Rows are points. Each copy is the shape, with its points in the same order, turned, moved and blurred by noise. Is it also mirrored, or only turned?

Shape:
[[-15  19]
 [ 26   1]
 [ 12  -7]
 [-21 -22]
 [-22 -37]
 [ 28  -3]
 [-48 -32]
 [ 31  32]]
Copy 1, 8 rows:
[[ -3 -27]
 [ 27   5]
 [ 11  10]
 [-25   8]
 [-34  21]
 [ 25  13]
 [-60   2]
 [ 47 -11]]
Copy 1 is: mirrored
Copy 2 (8 x 2):
[[-23  30]
 [ 20  16]
 [  7   7]
 [-24 -12]
 [-24 -27]
 [ 25   9]
 [-51 -20]
 [ 21  47]]
Copy 2 is: only turned
Copy 3 (8 x 2):
[[  9  16]
 [-32 -14]
 [-11 -12]
 [ 19 -25]
 [ 28 -37]
 [-27 -12]
 [ 50 -24]
 [-36  22]]
Copy 3 is: mirrored

Shape, 10 rows:
[[  1  14  21   1]
 [-22   6  18  -8]
 [ 27   8  11   5]
 [ -9 -12  -5  23]
 [-15  -1 -29  15]
 [-19  -9  21 -11]
 [ 59  12  19  -2]
 [-21   9   8 -13]
 [-15  -4  -4 -12]
 [  0   0  -3 -11]]
Copy 1 (10 x 4):
[[  7  13  24   1]
 [-15  11  23 -13]
 [ 27   4   7  10]
 [-15 -16  -2  16]
 [-22  -6 -26   5]
 [-11  -1  26 -17]
 [ 60   5  10  11]
 [-16  14  15 -16]
 [-14   0  -1 -19]
 [  1   2   0 -14]]
Copy 1 is: only turned
Copy 2:
[[  1   8  15  -7]
 [-24   1   5 -14]
 [ 24   5   9   3]
 [ -9  -3 -13  25]
 [ -6  12 -32  11]
 [-19 -16   5 -12]
 [ 52   0  25  -1]
 [-18   7  -5 -19]
 [ -6   0 -18 -17]
 [  2  -5 -12  -8]]
Copy 2 is: only turned

Shape:
[[-22   6 -19  -2 -53 -21]
 [  3  13  17 -22 -15   7]
 [ 25  28 -22  16 -17   8]
 [ 31   4  10   9 -14  26]
 [-19  28  22  -7  -3 -44]
 [-17  31  -7   4 -28  -9]
 [ 31 -23  -2  15  17   5]
 [ 22   0 -21  -1 -11  17]
 [ 15  -9 -25 -18  41   3]
 [  3  -1   2   3  27  12]
 [-16 -10  15  -7  14   5]
 [-36  33 -17 -12  -1 -24]]
Copy 1, 12 rows:
[[-35   7 -19   6 -60 -25]
 [ -8  16  15 -25 -27  -9]
 [ 26  20 -16  21 -31  -9]
 [ 25  -3  14   0 -29  10]
 [-28  35  17  -3 -15 -53]
 [-22  34 -14   8 -36 -13]
 [ 23 -29   5   6   3  -8]
 [ 19  -6 -17  -4 -26   5]
 [ 15 -10 -25 -26  26 -16]
 [  3   4  -2  -7  15  -3]
 [-22  -4  11 -13   8  -8]
 [-34  39 -26  -6 -13 -29]]
Copy 1 is: only turned
Copy 2, 12 rows:
[[-28   7 -21  -4 -53 -22]
 [  3   8  20 -30 -22   0]
 [ 19  33 -22   7 -22   3]
 [ 37   7   9   2 -21  17]
 [-30  21  16 -23  -2 -50]
 [-25  32  -7  -7 -30  -5]
 [ 31 -17  -6  12   8   1]
 [ 23   0 -20  -5 -16  15]
 [ 15 -17 -20 -29  31  13]
 [  5  -6   4  -9  16  10]
 [ -9 -12  25 -14   6   4]
 [-43  26 -12 -29  -2 -16]]
Copy 2 is: only turned
Copy 3 (12 x 6):
[[ -7  23 -39  10 -42 -29]
 [ 24  13 -19 -10   9 -16]
 [ 21  44 -10   6 -20  23]
 [ 36  11  -6  14   3  20]
 [ -7  42   5  -7   5 -51]
 [  2  44 -32   8 -11 -19]
 [  2  -2  23   3  -1  30]
 [ 16  14 -15  -5 -15  27]
 [-13  10   9 -41   8  31]
 [ -7  13   2  -8  23  18]
 [-11   0  -8  -6  24  -7]
 [-26  49 -28 -20  -2 -27]]
Copy 3 is: mirrored
Copy 4:
[[-18  -4 -42   2 -52 -16]
 [ -2  11   8 -18 -20   3]
 [ 22  15 -25  27  -6   6]
 [ 20  -1  10  12  -7  26]
 [-19  18   4 -15 -19 -54]
 [-18  22 -23  11 -26 -15]
 [ 22 -34   4  10  22   2]
 [ 15  -6 -23   6  -1  21]
 [  9 -11 -23 -27  45   2]
 [ -5  -2  -2  -3  31   2]
 [-25 -14   5 -17  10   1]
 [-32  27 -37 -15  -6 -30]]
Copy 4 is: only turned

Shape (15 x 9):
[[ -5  14  -2  16   8  -1  13   9  -6]
 [  1   4   0  15  -1  -3 -10   9 -16]
 [ -3   1   0 -28 -40  19   3 -18   6]
 [ -5   6   5  20   4  -1 -14 -12  28]
 [ -3 -60  -4 -18   6 -10   2   6 -11]
 [  2  11  -2 -24   0  -3  -9  -2   4]
 [ 14   0  -2  15  -2   7 -11   6   5]
 [ -6  13  -4  21  12  -3  -9   9 -14]
 [  6  -5  -5  12  -1 -10   2 -20  -3]
 [ -7   6  -3 -18 -13   7  -9   4 -11]
 [  1  17   0  15   6  -7  12   6   8]
 [  5   1   2 -41   4 -14  16  -5   1]
 [ 18   8   0  19  10 -10   5  -3  17]
 [ -6 -13   1   8 -35 -11 -14  10 -12]
 [  0  11  31  17   7   9  -5  -7  -1]]
Copy 1:
[[  0  13   3  15  18   2  20   8   0]
 [ -1   1   5  19   3   9   6  15 -13]
 [-24 -19 -10   1 -30 -18   2  11  32]
 [  5   6  26  14   5   4 -11 -13  16]
 [-17 -35   7 -28  -9   1  21 -15 -33]
 [ -6   0  -8  -8   0 -13 -14  11   5]
 [ 16  -8   6  14   0  10   1   5   2]
 [  1  15   3  20  12  15   4   9 -13]
 [ -4 -10   7  22   5 -13   5 -10  -5]
 [-16   0 -12  -1 -13   0  -2  18   2]
 [  7  13  10  13  19  -6  12   7   7]
 [-15 -10 -13 -23  11 -34   2  10   1]
 [ 22  -2  13  15  19 -10   4  -4   6]
 [ -9  -9  20  13 -30   0  12  20 -12]
 [-11 -11  16  22  25  13  -6  13  13]]
Copy 1 is: mirrored
Copy 2 (15 x 9):
[[ -2  26  -3   0  14  -6   2   3   4]
 [  2  14   0   5   3  -7 -10  -3 -15]
 [ -5 -14   5 -34 -20  28 -19  19  10]
 [-12   3   5  13  -3   4 -11 -23  24]
 [ -6 -51   0 -11  13 -19  15   8 -21]
 [ -9   2   2 -31 -10  -9 -11  -8   5]
 [  1   6   0   8 -16  -1   2  -9  -3]
 [ -3  25  -6   5  12  -7  -8 -12 -11]
 [ 17  -5  -3  -1   7  -1  -9  -7  10]
 [-11   3  -1 -26  -8   3 -14   4 -12]
 [ -2  23   0   2   6 -11  -1   1  17]
 [  0  -8   8 -48   1 -22  -1   7  13]
 [  8  13   1   8  -5 -14   5 -11  23]
 [ -4 -10   1   9  -7  -2 -29  20 -16]
 [  1  19  32   4   5   8  -5 -14   4]]
Copy 2 is: mirrored

Shape (15 x 12):
[[-18 -18 -26  -2   6 -25 -18  11  23  36  -4  14]
 [-13  -3 -13   4 -10  18 -18  14  20  22   0  -7]
 [-21 -25  14  18  44 -10   5   5  25 -34  16  -7]
 [-10 -19  32 -11   7 -20 -11  -9  17 -29 -19  -7]
 [-15  35 -30 -52  -2  46 -14  15   4 -24  43   6]
 [-10  -5  24  13  26  -6 -24 -35   7 -20  18 -28]
 [-25 -28  40   4  11 -19 -42  22   7 -12   3 -47]
 [ -8 -31 -19  17 -10  -5 -12   7   4 -19   4  -6]
 [ -7 -33 -25 -14  21   3  15   4  -3  23  -9 -14]
 [ 12 -17  29  17   7 -25   7   6  25 -11   7 -33]
 [-13  32 -54 -25  12 -11  20   7 -24 -27  36   3]
 [-48 -11 -32  -1 -13  -6  16   2  22  17  -9 -15]
 [-15  52 -32 -28  18   6  25  15 -12 -27  43  10]
 [ -8  45 -48 -18  24  21  -8  16   5 -26  -1  -7]
 [-26 -16  -3  25   6  -6  16  11 -15  19 -17  11]]
Copy 1 (15 x 12):
[[-21 -11 -26   0 -21 -10 -14  33  -7  21 -35  33]
 [-28  -4  -5   5 -25  16 -19  16   6  23 -19   5]
 [-13 -12  14  40  34   1  15  43   5 -14   3  20]
 [-18 -29  33   6   9 -28   7  23   0 -23 -10   5]
 [-38  23 -33 -21  -6  53  -2 -15  16 -40  -6 -23]
 [ 21   1  39  18   7   0 -13  27   7 -26  -1   9]
 [-21 -24  25  23  -6 -18 -34  47 -28 -15  20  -6]
 [ -5 -39 -13  33 -12   4   1  12  -2   2  -8   3]
 [ -7 -22 -13  -7  15  15   3  28 -23  28 -35  -1]
 [ -3 -18  22  18  11 -24  -3  47  19   9  10 -14]
 [  6  26 -54   7  -5  18  38  -2  -4 -32 -20 -26]
 [-23 -10  -5  14 -38  19  25  39 -14  21 -40   5]
 [-11  47 -40  -2   7  26  38  -3   8 -33  -6 -22]
 [-29  35 -19  22   2  21   3  -9   6 -20 -41 -29]
 [-12  -6   1  15  -9  -5  23   8 -24  38 -11  22]]
Copy 1 is: mirrored
Copy 2, 15 rows:
[[  8 -11  24  -2  13 -20 -28   9   3  34   1  46]
 [ 23 -12  32  10   2   6  -8   1   1   3  21  26]
 [-18 -34 -14 -30  26  25  12   9  34  -2  -7  10]
 [-11 -17  17 -35  26  -3  -2   2   1 -21 -23  -7]
 [  6  30  -8 -14 -14  38   3 -36 -27 -38  30  60]
 [-26 -24   7 -17  18  12  13 -39  21  -1  -2 -16]
 [-20 -22  28 -40  21  17 -31   2  16  -6  22 -33]
 [  9 -36  -7 -10  -8  -7 -12   7  -4  -8   7   7]
 [ -6 -20   6 -12  21 -14  15  14 -25  29  25  32]
 [  5 -15  13 -39  10  -4  18  11  30   8   5 -25]
 [-21  30 -51  -4 -15 -15   5 -15 -10 -15  25  54]
 [ -6 -27  26  -1   9 -30   3  18   8 -11  32  50]
 [-21  48 -38  -5 -13  15  15 -16   2 -23  16  56]
 [ 11  27 -31  17  28  13   3 -18 -10 -32  26  45]
 [-22 -19  19  21   3 -11   5  35  -4  14  -2  20]]
Copy 2 is: mirrored
